Rows are points. Any point is a mix of the corners, with weights that add up to 1. It lies inside the corners' shape when no weight is negative. Is each point inside? If not, which corners have a negative weight?

Corners:
(1): [56 19]
(2): [-29 -12]
(3): [-12  83]
Points:
[-21  -2] => inside
[-44  16] => outside (1)
[54 44] => outside (2)
[-25  -4] => inside
[-5  0] => inside

Corners:
(1): [-60 -24 -39 -18  34  50]
(2): [-68  40 -29  18  26  30]
(3): [ -2   9  31   1 -12  10]
(4): [67  1 33 67 74  0]
(5): [ 11   3 -43 -60 -25  40]
(6): [  2  23  22  18  54 -80]
(7): [ 23 -13 -18  65 -91  34]
Points:
[-19  14  19  18  48 -10] => outside (5, 7)
[ 2  5 -3 -6 35 18] => outside (7)
[-49  23 -26 -37  28  10] => outside (4, 7)
[46  2 23 50 54  4] => inside
[-40  14 -46  17  14  58] => outside (3, 6)
[32 -1  8 41 30 13] => inside
[36  4 12 30 39  6] => inside

Corners:
(1): [   7   -2  -21   12    5  -15   -2  -36    0 -121   24]
(2): [ 14 -26  -5 -53  15  23   9  40 -24   7  -8]
(3): [-15   4  -3 -22 -21  17 -14   6  -6 -13  19]
(4): [  7 -14  12  18  35  21   9  11  -3  17  20]
(5): [ -8 -16   0  14  15   7  80 -54  18   2  35]
(6): [-22  -6 -52  13  22  23 -10  19  -7   2  22]
(7): [ 16 -18   4 -25  18  21 -17   5   4  22 -21]
(8): [-31 -16   7  18  21   6 -15  31 -19  15 -51]
(9): [ -4  26   4 -22  30 -22  -8  19  -2 -14  13]
(10): [-29 -36 -10  13 -18  -8  -8  13   6  13  -7]
(11): [ -4  13   5  15  32  12   0  38  29 -18  -9]
(12): [ 16  18  -6  23  12   3  20   3   1 -14  -2]
Points:
[-10  -6 -10  -4   2   6   3   8   1 -14   1] => outside (4)
[  6 -28   2  -2   2  12  30 -26  -6 -18   6] => outside (6, 9, 11)
[ 18  19   7 -33  40  21  15  27   3  27  28] => outside (1, 8, 10)
[  5   7   3   5  14   3  21   5  11 -32  23] => outside (6, 7, 8)
[-8 -9  0  7 18  6 10  5  2  0  3] => inside

Corners:
(1): [ 31 -51  11 -39  -8  42  72  30 -78 -63  57  -6  40 -14]
(2): [  67 -105   32   71  -24 -105  -21  -26  -48   56  -62  -49   -1   29]
(3): [ 13 -32 -53  12  35  67 -15  -2 -29 -12 -32 -43 -16 -30]
(4): [-16   4 -30 -11 -54  12  33  -3  21   7 -21 -52 -32  48]
(5): [  4   4  -9 -47   0 -37  10  15  -5 -67  37  -9  18 -21]
(6): [ -40  -43   21 -107  -24   23   -8   24    6  -28   17  -38   79   17]
(7): [  9  23  -8  29 -29   0   5  74  13  32 -62 -53 -53 -20]
(8): [-20  82 -28  -8 -62  87  20  44 -46 -16 -65   2  -4  19]
(9): [ 88  -3 -17 -21 -31  77  27   1  29 -32 -12 -62   5 -36]
(10): [-11 -27  22 -63 -67  29  26  -7 -21 -39  -2  21 -23 -44]
(11): [-48  22 -22  18 -46  63 -48  41 -13 -29 -18 -53 -34  17]
(12): [ 25 -23  12 -62 -29  29   6 -40 -68  -4  34 -58 -18 -50]
(13): [ 59 -59 -32 -71  24  -7 -30  28 -24 -52  69  -8 -33 -33]
(14): [ 14  45  -2  26  31  28  -1  44  -3 -28 -67 -26 -51  39]
(15): [ 10 -97  66  67 -19 -70 -39 -50   3  87   9  32  14  50]
Points:
[ 17 -41  -2  -8 -14  14  -6  14 -12 -12  -2 -24 -14  -2] => outside (5, 8, 12)
[ 29 -61  16 -10 -13  -9   5  -5 -16  13 -11 -31  -7  -1] => outside (5, 8, 11)
[ 18 -34  -1  -4 -14   8  -2   4 -24  -8  -8 -21  -7  -4] => inside
[  7 -18  -5 -31 -32   8  -2   0 -12 -14   6 -31  -6 -15] => outside (1, 14)
[  6 -15  -4 -33 -29  26   5  11  -9 -22  -2 -28  -4  -5] => inside
[ 16 -12  -3   8 -20   1   0  24 -14  -4 -34 -27  -9  11] => outside (12)
[  8 -12  -7 -27 -10  36   0  16 -10 -20   9 -30   9   0] => outside (2, 10)

Corners:
(1): [-41  -9  51 -46  60  14 -72  10  -7  -3  20  19  28  49 -17  52  50 -33
  43 -35]
(2): [  31   38  -84  -22  -52    8    3   -7 -114   41   77   40   25   -9
  -49   27   33   11   55  -12]
(3): [ 30  18  -9 -67 -28   5  27  10 -55  22  36  15  51   0  10  76 -30  63
  64 -39]
(4): [ 10  59 -19 -14 -73  -3 -67  45 -60   2  56   0  23  33  -7  72  -4  22
   6  30]
(5): [ 57  50 -45 -13  -7 -37 -19 -33 -56 -16   7 -27  70  59 -21 -56  30 -15
 -24  33]
(6): [ -7  26  16   1 -25 -36  56 -35  47   4 -12 -28 -20 -14 -39 -99  33 -83
 -22  38]
(7): [  0  13  33 -19  34  -2 -25  10 -22 -50 -53   5 -34 -29  12 -45  16 -58
 -61 -22]
(8): [ 29 -23  22  39 -28 -58  38 -46 -25  44 -28 -12 -46 -27  47 -29  15 -85
 -43  72]
(9): [-10 -73   0  25 -13  -3  25  10  38 -37 -39  52   3 -32  33 -55  26 -68
 -54  21]
(10): [-34 -25 -14 -26  29  71 -33   7 -35 -65  50 -82  17  12   6  58  24 -24
  17 -51]
(11): [ 57  -2 -72 -39  -2 -34  32 -22 -44 -27  55  66  -5 -12 -30  41 -29  11
  54  27]
(12): [  3  11   5 -34 -18 -14 -19  28 -78  -1  72   3  -1  74   1  15 -44  12
  -4 -23]
(13): [ 41 104 -21  -1  37  18  21  56 -36   5  54   9  37  60   5  -9  21 -40
   0 -21]
(14): [ 47  32 -54  14   1  -2 -52  64 -11  -9  13 -32 -11  62 -11  56  15  17
  43 -79]
(15): [-12   8 -65 -77  13 -27  15  24 -11 -13 -10   9   6 -43  63  24 -32 -38
  60 -53]
(16): [  -9   27  -22   21  -18   38   44  -42   12   -8 -101   24  -27   -6
   31  -56  -34  -56   24   39]
(17): [-34  26  -6 -13  26 -12  48 -47  -9   2 -44   4 -38  18 -10 -36  68 -49
 -77  50]
(18): [ -7   9 -13  33  56  16 -49  93 -41  28  31 -43  34  17 -36  -5 -14  18
  -3  44]
(19): [ 41 -34  -8 -49   7  42   2 -38  43  27 -26  -7 -20  27 -18 -54  24 -49
 -49  21]
(20): [ 22  21  21 -18   1  -7  33 -28  14 -11  -5   8 -48 -14  47 -93  52  -4
  -5  51]
(21): [ -7   5   2  35  -2   0  16 -52  38   2   3  18 -13 -30  48 -45 -42 -32
 -23 -11]
Points:
[  0  16  -4  -2 -12 -13  21  -1  -9 -24  -6   2 -17  -6  29   7 -13 -44
 -13 -19] => outside (1, 2, 5, 18, 19, 20)
[ 15  -2 -29 -12 -17  -3  10  -8 -26   2  18  -1   0   4  -1  -4  -6  -9
   6  15] => outside (1, 7, 13)
[  8  26 -17 -22   0   6  -6   8 -19 -10  11   4  10  21   5  -8  11 -22
   2 -22] => outside (8, 11, 18)
[ -3   8  -5  -9   2  -7  14  -8 -11  -7  -6   4  -8   9   0 -26  20 -36
 -25  14] => inside

Corners:
(1): [ 26  30 -11 -78  57  72 -24  50  -8   8   0  39  44 -49  -7 -35 -24  88
  -8  37]
(2): [ 47  16 -30  43 -34 -24 -38  45 -19  23 -59 -26 -21 -51 -30   5 -19 -21
 -51 -25]
(3): [ 44  32 -49  63 -10  -3 -71   0  27  24   2 -37  73 -26  57 -35  23  26
 -19 -53]
(4): [ 62 -68  10  -3  44 -17  29 -23 -22  90  48  15 -11 -23  28  42  28  25
  54 -29]
(5): [ 70   1 -28 -69  56 -25 -41  16 -54  39  20  45 -19 -51  37  20  19  29
  41  -2]
(6): [ 26  57 -20  16 -29 -14 -33  49   9 -43  17 -24   6 -40   0 -27 -24 -62
 -30  52]
(7): [-23  69 -15  29  -1   8   1  51  14 -35 -33 -14   8 -15  19  31  51 -29
  34 -10]
(8): [ 32 -31  35  30   3 -21  -4 -48   5  71  18  35   3  19  70   8 -26  29
  64 -64]
(9): [ 74  -8  39   3  58  15 -15 -68 -28  59   9  -6 -24 -10  22  42 -32  71
  69 -36]
(10): [ 47 -52 -45 -52  84  31 -10 -24 -56  21   6 -19 -11 -26  30 -17 -54   8
  43  25]
(11): [-48  31 -15  45 -43 -15 -43  20  17 -40 -30  20 -24  -7  30 -14  -7   5
 -46  29]
(12): [ -17   35  -22  -57   -9   -7   -6   53  -54  -53   17   57   51 -100
  -38    4   -9    7   26   42]
(13): [  5  20  29  57  -9 -46 -16 -82  47  94   1  26 -22   4 -37  33 -11   0
  16 -63]
(14): [-64  -6  64  58 -21 -53  33  -2  -8  18  40 -42 -42  41 -18 -15 -40 -33
   0 -70]
(15): [ 14  43 -16 -36 -25  -6  33  -8 -49 -20  22  39  24 -74 -25 -23 -40 -15
 -70  32]
(16): [ 20  27 -46 -24 -19 -41  46  63 -17 -30 -56  31  58  19 -41   4 -10  -1
 -20  52]
(17): [ 14  -3 -10 -23 -41   7 -90  -7  -7  -6 -47 -39  30 -21   0  -3  14  -9
  54 -47]
(18): [ 35  35 -25  -8  54 -11   7  13   3 -73 -13  79  12 -19 -47 -54  15  -6
 -15  -6]
(19): [-70 -38  26  51  16 -49  14 -73  60  57  36  42   5  15   5 120 -17 -30
 -13 -86]
(20): [-39  39  34  -9  36 -43  14 -18 -44 -16 -20  70  72 -16 -49 -26   7 -28
 -61  60]
(21): [  6  12 -43   3  -1  46   7  35 -67 -25  32  75  25  -9 -48  -9 -15 -26
  -3  60]
Points:
[ 46 -13  -2 -12  29 -18  -8 -23 -22  37  -5   3  11 -25  11   4 -19  26
  -4 -37] => outside (6, 7, 11, 12, 13, 21)
[ -6  27   4  12   1  -2 -25  -7   8   0 -10   0  15 -24   2 -13 -19   7
  -8 -15] => outside (4, 5, 16, 21)
[ 18  16  -9  -6  11 -18 -16  -2  -4   9  -8  17  18 -30   2   7  -6   4
  -1  -1] => outside (14, 21)
[ 52  19 -23  15  18 -15  -5   2 -20  11 -14  20   3 -23   5  -8  -4  -5
 -11  14] => outside (1, 12, 14, 17, 19)
[ 53  12 -23 -13   8   2 -23  15 -26  14   3   6  14 -42  -7 -19 -16  15
  13  -5] => outside (7, 11, 19, 20)

Corners:
(1): [-51 -52  13  -1 -66 -54 -15   3   4   4 -11 -48  52 -14   2 -24 -12 -50
 -32   2]
(2): [ 69 -18 -75  -1  40  51   5 -67 -38  47  22   3  14  35  14  16 -28  88
  43  45]
(3): [ 50  37  11   1  16  69 -20  -2  28 -44   9 -17 -29  41  24 -40  -3 -19
 -85 -14]
(4): [ 18  52 -72 -16  97  70  67 -58 -51  24  19  -2 -49  40  20  -5  39  69
  51  -2]
(5): [-46   6  27  33  10 -49 -46 -19  12   1 -28 -40  45 -17 -86  33 -28   4
 -31   3]
(6): [-24 -18 -33 -42 -63 -51 -11  34  16  -1 -28 -35   9 -36 -63  -3  -5  22
 -53  65]
(7): [  20   25   10   12    1   60    4    6   13   -1   38   26  -60   48
   36  -69   -8   28   35 -110]
(8): [-19  -7 -25  17 -75 -53 -49 -66  34  32 -85 -54   2 -50 -29  19  -2  36
  22  44]
(9): [ -4  37  84  -2  35  49   7 -18   2 -57  68   5 -12  36  31 -46 -49   7
   1   4]
(10): [  -1   48  -13   11   26  111    7   83  -42 -108   25   22  -35    5
   38   13  -11  -36  -18  -42]
(11): [ -3  48  37 -40  10  38 -26  39 -29 -49 -25  11  10  48  27 -18   1 -76
  24 -55]
(12): [-19  15  24   2 -80  -6   6   3 -15 -68  20 -54 -19  72 -38  16  62  17
  -1 -28]
(13): [ 46 109 -51  -5  98  99 -17 -20  -2   0  44 -32  22  14  67 -35 -65  54
  41  -5]
(14): [ 79  16 -38  27  74  22  13 -54 -51  -8  26  -6 -15 -44   8  -2  -8  10
  59  -2]
(15): [-27 -38 -36 -26 -14 -80 -59 -71  55  22 -16  -4 -10 -63 -18  31  39 -41
  31   8]
(16): [-21  -6  14  25 -56 -28 -38  18  49 -71 -12   3  21  31 -38 -20  50 -59
  -2  35]
(17): [ -9 -54 -11  18 -57  -7 -39  -1 -18  30  10 -42  30 -23 -24 -10  81   6
   9   2]
(18): [-41  72 -42 -39  -9  52 -19   3 -61  -7  37  -2 -55  24  17 -28 -23  16
 -18 -55]
(19): [ 16  32  11   3 -12  80  13  12 -23  10  84 -63 -49  52  61 -41 -32 -42
  29 -23]
(20): [   0  -42  -39   59  -68 -111  -54   -8  -37   41  -56  -34  -11   27
   21   36   33   55   32   22]
(21): [-13  18   4  19 -85 -27  18 -20  46  50   6  -6  60  11 -39   4  73 -29
 -86  34]
Points:
[-20  -4   5 -10 -19   6  -1   5   0  -5  18   1   6   3 -11 -21   9 -31
  -5 -12] => outside (3, 8, 12, 13, 20)
[ -9 -14  -1  14 -23 -28 -39 -29   7  -1 -11   1   2  -7 -23  15  13   6
  21 -10] => outside (1, 3, 4, 6, 13, 19)
[  2  15  -5   7 -25   7  -4 -10   6   6   8 -13  13  10  -6  -6  26 -11
 -22   3] => inside
[ 16 -20 -37  -4 -21 -10  -5 -22  -9  42   3   0 -15  10   7 -24  36  -7
   6 -12] => outside (5, 8, 9, 10, 12, 13)
[ -3  11   8   8 -19  25  -7 -12   1 -16  29 -14 -12  29  20 -25   9   5
   5 -13] => outside (5, 6, 11, 14)
[  4  20  14   6  -6  27  -4  12  -9 -33  25  -2 -33  26   5 -18  19 -18
   0 -34] => outside (1, 2, 8, 13)
[  4  15 -11  11 -12  20  -4  -9  -7   0  15 -26   4  17   4 -15   2  16
  -4   1] => outside (11, 15)
[  6  15 -14   3  -4  10 -15 -15  -1 -12  -1 -13  -1   7  -3  -8   7   8
  -5   0] => outside (19)
